Each row of a before or after table is a point. One or more steps were done to the points. Then noise was added and the rows were shuffled. The steps act on how far a point lies along the listed directions, d1 being the first. Name the steps. A step turns or swaps two directions, mirrors them in a line or flattens them onto one, adds a multiple of one to another, or multiplies one. Angles are multiples of 10 degrees, from the lower direction toward the higher: turns from -170 to 170, lines from 10 to 170 but not 90. Use the fewest steps. Two steps may share a direction if one is a turn and the other turns, adds or multiplies; they go together, in the order done. Otherwise the lowest direction goes first.

Directions:
(1): [-4.1  1.4]
(2): [-1.4 -4.1]
Before (8 x 2)
[[-3.6  3.5]
 [ 3.6 -2.5]
 [-1.4 -4.8]
 [ 1.4 -3.2]
 [ 2.1 -6.1]
 [ 1.1  1.3]
 [ 3.6 -0.3]
 [ 0.7  3.7]]
After (8 x 2)
[[-4.3  2.8]
 [-1.5 -3.2]
 [ 3.1 -2.1]
 [ 0.6 -1.8]
 [ 4.7  2.1]
 [-3.4 -2.4]
 [-6.4  0.1]
 [-3.6 -0.3]]
Steps: turn d1 and d2 by -110 degrees

Directions:
(1): [-1.5  4.6 -4.8  1.3  2.3  1.7]
(2): [-1.5  0.7  3.6  2.1 -0.6  6.1]
(3): [ 3.7 -1.5 -3.0  4.1 -3.8  1.0]
(4): [-0.3 -3.7 -3.2 -4.3  0.1  3.8]
(5): [ 0.1 -3.9 -0.2  3.4  5.5 -0.1]
Before (13 x 6)
[[-1.8  3.8 -0.9  2.7  2.1  0.2]
 [ 2.6 -0.2 -7.7  2.3  2.1  2.5]
 [ 0.0 -2.0  1.7 -4.3  2.1 -2.2]
 [-4.4  1.0  4.2 -4.6  3.5  1.1]
 [-0.1  1.5  0.8 -1.0 -4.5 -0.6]
 [-5.2 -1.9 -0.4 -7.7  9.1 -1.6]
 [ 0.3  3.0 -2.9 -0.9 -3.6  6.4]
 [-2.6  3.5 -3.6  0.3 -0.1  3.4]
 [ 0.0 -0.5 -3.1  4.6  5.9  3.6]
 [ 0.9 -1.6 -4.1  4.5  0.7  2.8]
 [ 0.7 -0.7 -5.3  6.6  2.6 -0.4]
 [ 2.5  1.1 -3.2  4.6  1.7  3.4]
 [-0.8 -2.8 -2.1 -0.7  1.5  0.2]]
After (13 x 6)
[[-4.5  2.1  1.5 -5.4  6.2 -4.1]
 [ 2.1  2.1 -2.5  4.7  1.7  3.0]
 [ 0.5 -1.2  2.1 -3.4  1.0 -2.8]
 [-3.0  4.0 -3.2  0.2  0.2  3.2]
 [-0.6 -0.6 -0.6  0.4  0.1 -1.5]
 [-0.2  3.6 -2.0 -1.4 -3.4  6.0]
 [ 3.1  2.5 -6.4  3.8  0.3  0.5]
 [ 0.9  0.3 -4.9  7.4  1.9 -0.9]
 [-0.2  2.3 -1.4  5.4  4.7  1.8]
 [-4.7  1.8  4.7 -4.7  3.7  0.5]
 [-0.2 -0.5 -0.4 -1.9 -3.2  0.5]
 [-2.0  2.4 -1.5  2.0  2.9  1.0]
 [ 0.8  0.3 -2.7  5.0 -0.2  1.7]]
Steps: add -0.3 times d2 to d3; flatten d4 and d5 onto the line at 120 degrees

Directions:
(1): [-2.2  2.2 -0.2  7.2 -3.4 -1.4 -2.0  0.0 -2.7  4.0  1.7]
(2): [ 1.4 -5.2  2.3  2.9 -4.0  3.8  0.1 -4.2  1.4 -3.3  1.3]
(3): [ 1.3 -4.0  0.7 -0.5 -0.8  1.6 -3.2  7.6  1.0  1.6  3.3]
(4): [ 1.3  0.7  2.8  0.1  2.2  1.7 -3.4 -2.8  5.5  5.8 -2.0]
(5): [-0.4 -1.3  4.2 -4.0 -1.0 -0.5  3.8 -1.9 -3.4  4.8  4.0]
Before (11 x 11)
[[  0.2  -2.2  -1.0  -0.5  -2.0  -1.0  -0.4   4.5  -1.1   0.4  -0.3]
 [  2.8  -2.1  -0.6  -2.9   3.5   3.2  -0.6   4.2   0.6  -1.5  -0.5]
 [  0.9   0.0   4.9  -0.6  -3.8  -0.6   5.1  -6.4  -4.6   0.4   2.5]
 [  1.8  -0.1  -1.6  -0.7   4.6   0.6  -3.6   1.5   2.8   2.0  -2.4]
 [  2.4  -2.0  -1.8  -0.2  -0.1   0.0   0.0   6.2   1.0  -3.2   0.3]
 [ -1.2  -0.5   3.9   4.8  -5.4   2.4   2.4  -7.3  -2.3   0.2   1.4]
 [ -3.9   1.6  -1.1   0.6  -2.8  -2.2   2.0  -5.3  -3.1   0.8   2.0]
 [ -0.6   1.3  -1.6  -0.1  -0.2  -0.8   0.6   0.3  -0.3  -3.3  -1.8]
 [  1.1  -0.4   1.8   0.8  -0.5   0.7   1.6  -3.4  -1.0   2.8   3.1]
 [ -2.2   1.0  -0.8   2.5  -1.1  -1.0   0.2   0.5  -2.9   3.4  -0.5]
 [ -1.7   0.5   4.8   4.6  -1.6   1.1  -0.8 -10.6   1.3   5.6  -0.5]]
After (11 x 11)
[[ -1.5   0.3   3.3   5.0  -5.5   2.0   1.4  -4.5  -3.0   2.3   2.2]
 [ -0.6   2.4   7.7   5.1   1.0   2.5  -6.1 -11.2   7.2  14.3  -1.9]
 [  2.5  -3.6  -3.0  -0.7  -1.4   0.2   2.3   5.8  -1.0  -7.8   1.0]
 [  3.1  -1.7  -0.7  -3.3   3.6   3.4   0.2   2.1   0.7  -3.1  -1.4]
 [ -4.7   2.4  -2.4   0.5  -3.3  -4.0   2.3  -2.5  -6.0   0.7   3.2]
 [  1.0   1.3   1.5   0.2   1.2  -0.1   0.5  -2.4   0.0   5.0   2.2]
 [ -0.6   3.0   2.8  -1.1  -3.1  -3.7   5.1  -2.7  -7.0   1.4   2.8]
 [ -1.8   0.4  -2.9   0.8  -2.1  -0.7   1.7   0.2  -1.9  -5.7  -0.9]
 [  0.1  -2.6  -2.0  -1.3  -2.5  -1.1   1.0   5.1  -2.5  -2.0  -0.1]
 [  3.3  -0.5   1.0  -0.2   5.8   2.1  -5.5  -2.5   6.9   4.6  -3.8]
 [ -2.5   0.9  -1.3   2.1  -1.1  -1.3   0.3   2.3  -3.5   3.5   0.1]]
Steps: turn d1 and d3 by 20 degrees; add -0.7 times d5 to d2; multiply d4 by 2.5
